Each row of a before or after table is a point. One or more steps were done to the points. Then noise was added and the rows were shuffled. The steps act on columns, c1 being the first. What was done? A step turns or swaps two columns, mirrors them in a line or flattens them onto one, adds a multiple of one to another, or multiplies or shifts one. Angles are multiples of 10 degrees, from the lower column toward the higher: turns from -170 to 170, lines from 10 to 170 but not 90. Use the fewest steps. Two steps may share a column if one is a turn and the other turns, adds or multiplies; they go together, in the order done. Otherwise the lowest column goes first.

Before (13 x 3)
[[ 43  30 -56]
 [-70 -82 -48]
 [  6   1 -12]
 [ 37 -28 -34]
 [-10 -14  17]
 [  8 -35  95]
 [-41  68  22]
 [-22 -38  -4]
 [-37  67 -24]
 [-15  27   7]
 [-21  11 -41]
 [ 13  45 -34]
 [ -5 -46  -3]]
After (13 x 3)
[[ 24  12  27]
 [  9 -14 -39]
 [ 53   2  51]
 [ -1  -9  15]
 [ 57  48  28]
 [  8  21 -16]
 [ 12 -14  51]
 [-53 -37  -3]
 [ -7 -17 -48]
 [ 35 -39  21]
 [ 46 -73 -86]
 [-22 -47  59]
 [-27  77 -67]]
Steps: turn c2 and c3 by -70 degrees; turn c1 and c3 by 160 degrees

Before (13 x 6)
[[-35  -2 -22  64  25 -35]
 [ -3  10  51  35 -47   7]
 [-55  56  64  34 -33 -58]
 [-37 -36  -6  71   5 -32]
 [-76 -24 -51 -22  84  27]
 [-19  20 -41  -6   7  21]
 [ -3  20   8 -36  11 -10]
 [ 29  -1 -37  18  50  43]
 [ 48   6  24  23   5  46]
 [ 61  13 -53 -56  -7  16]
 [ 60  44  10  -5 -18 -57]
 [ -9  31 -12 -65  -1 -35]
 [ 37 -26  17  -1 -39 -66]]
After (13 x 6)
[[-94  -3  92   3 -68 -61]
 [-57  17 -55  -4  56  21]
 [-33  12 -16 -70 -28 -35]
 [-13 -12   3 -39 -15  -4]
 [ -7  47 -17 -17 -17  25]
 [ 87  -7  25  17 -23  46]
 [-12 -23  -8  11 -73 -69]
 [-60   4  -1  77 -28 -33]
 [ -5 -27  54  20 -77   6]
 [ 54  29 -10  19  21  47]
 [ 27  10  33 -25 -50 -62]
 [-60  35   8  57  -8 -34]
 [ 73  28 -47 -53 -35  14]]
Steps: add 0.7 times c6 to c1; turn c2 and c4 by -30 degrees; turn c2 and c3 by 50 degrees; shift c5 by -30

Before (10 x 11)
[[-12 -28   8  -7  29  36  -8 -24  10 -54   4]
 [ 31   3 -20   7 -10  36   1 -45  -6 -10  -4]
 [ 33 -12 -13   9  50  47  -5 -12   4 -39 -51]
 [-43  41  -9  -6 -38 -30  25  41   1  46  15]
 [ 40  25  -9  59 -10  19 -10   9 -24 -17  27]
 [-44  15 -20 -20 -46 -29   2  31 -48   5   0]
 [ -8 -21  34  11   0   5  13 -16 -10  -7 -40]
 [-13  40  21 -38 -43  -5   0  44 -38  28  27]
 [  7  21   4  33  -3  52 -29 -23  10 -37 -36]
 [  8  10   8 -17 -15  -4  22  -2   7 -50 -19]]
After (10 x 11)
[[ 36  -4 -13  14  31 -34  45 -12 -35 -40  47]
 [-10  14  24 -60 -31 -23 -25  44  33  27 -27]
 [  9   4   9 -27 -17   7  -8  -2  -3 -52  25]
 [ 30   3 -20  12 -10 -33  -3 -46 -18 -10   2]
 [ -7  -9  36  16 -14 -10  14 -14   9  -7  37]
 [  6   8   5  55 -13 -34  44 -21 -41 -38   3]
 [-12 -10   5  -8  29 -22   9 -24 -30 -53   1]
 [-44  17  -9  -9 -30  25 -37  40  19  45  -2]
 [-44   4 -21 -32 -46  -7 -11  28  56   7 -12]
 [ 40  11  -6  96   0 -30  -9   8   4 -16 -29]]
Steps: multiply c2 by 0.4; multiply c4 by 1.6; turn c5 and c11 by -20 degrees; turn c7 and c11 by 140 degrees; turn c6 and c9 by -140 degrees

Before (13 x 18)
[[ 23 -24  14  -6  21  -4 -48  37  30  38  24  34  -3 -17  18 -54  55 -59]
 [-26 -14 -14 -29  17  -9 -57 -42 -16 -35 -17  20 -19  21  -1 -26   9  22]
 [-54 -12  -3 -41 -29  -7  10  17  19  29  27  36  11 -18 -31  10 -15  38]
 [ 38  33  18   5  14 -38 -42 -18  57   0 -19  -3 -29  -7  68 -44  20   7]
 [ 34  -3 -24   4   2 -42 -15 -28  36 -18 -20  37  -7 -35  63  29  79   6]
 [ 26 -36  16  27  20 -22 -26  30 -29  31  61  24   1 -27  11  37  -4  -3]
 [-45 -26 -65 -53 -19  14 -26   7 -19  21  16 -29 -10 -13 -23 -12 -13  23]
 [ -7   7  -6  30  45 -34  26 -44  16  18 -11  33 -28  15  35   8   3 -24]
 [ 12  20 -16 -62  26  46  -3 -26   9  -6 -22 -14 -36  35  15   7  37 -23]
 [-31  59 -16  26  -4  16   3 -16  16  15   0  30 -61  50  27  18 -15   2]
 [ 23 -21  11 -12 -38  15  25 -41 -13   0   2 -46 -86  14 -31  41  36 -35]
 [-14 -18   4 -69 -39  26 -34 -15  16 -35  40 -32   3  42 -14 -41  19 -58]
 [-51  23   9 -32  17  37 -28  37  16  -9  16 -59   5  14  17 -18  66  -5]]
After (13 x 18)
[[  5 -21   7  51 -38 -47  30  14  20 -29  66 -24   4  47 -13 -49 -32 -56]
 [ 32  32 -22  51  23 -70  34 -30  10 -10  -3 -14 -32  34  14 -10  -3 -22]
 [-50 -47 -66  46 -26 -28 -13  17 -22  18  32 -30 -18 -14 -21  -3 -22  23]
 [-62 -23 -10  39 -33  -3 -13  12  26  22  49  37  10 -17 -29  17  11  37]
 [ 23 -13 -29   9   0  44  75 -41  35 -21   1  37  -5 -33  65   6 -11  12]
 [-50  35   3  19  17 -47  68  39  11 -10  39 -63   5   9  12  15 -30   0]
 [  2  92 -14 -27  -6   3 -10 -26  18   8  25  20 -59  49  29   9   1  11]
 [ 18 -62  18 -17  24  28  -7   5 -28  31  80  28  -2 -24  10  46 -23  -1]
 [-18 -19 -15  30  21   3  10 -16 -18 -36  -1  16 -20  24  -4 -52 -61  19]
 [  0  13   2 -16  46  44   6 -37  12  18   6  33 -25   6  39 -23  25 -22]
 [ 41  49  20   3   9  35  22  15  61   2   4  -3 -33 -12  65 -41 -46   8]
 [ 34 -31  13   8 -36 -10  37 -59  -5   0  21 -44 -77  12 -40   5  29 -33]
 [ 16 -43  13   7  25   2  50  59  24  32  40  30  -3 -11  25 -14 -48 -63]]
Steps: add 0.5 times c14 to c1; multiply c2 by 1.6; turn c4 and c6 by 160 degrees; swap c7 and c17; turn c8 and c16 by 40 degrees; shift c11 by 20
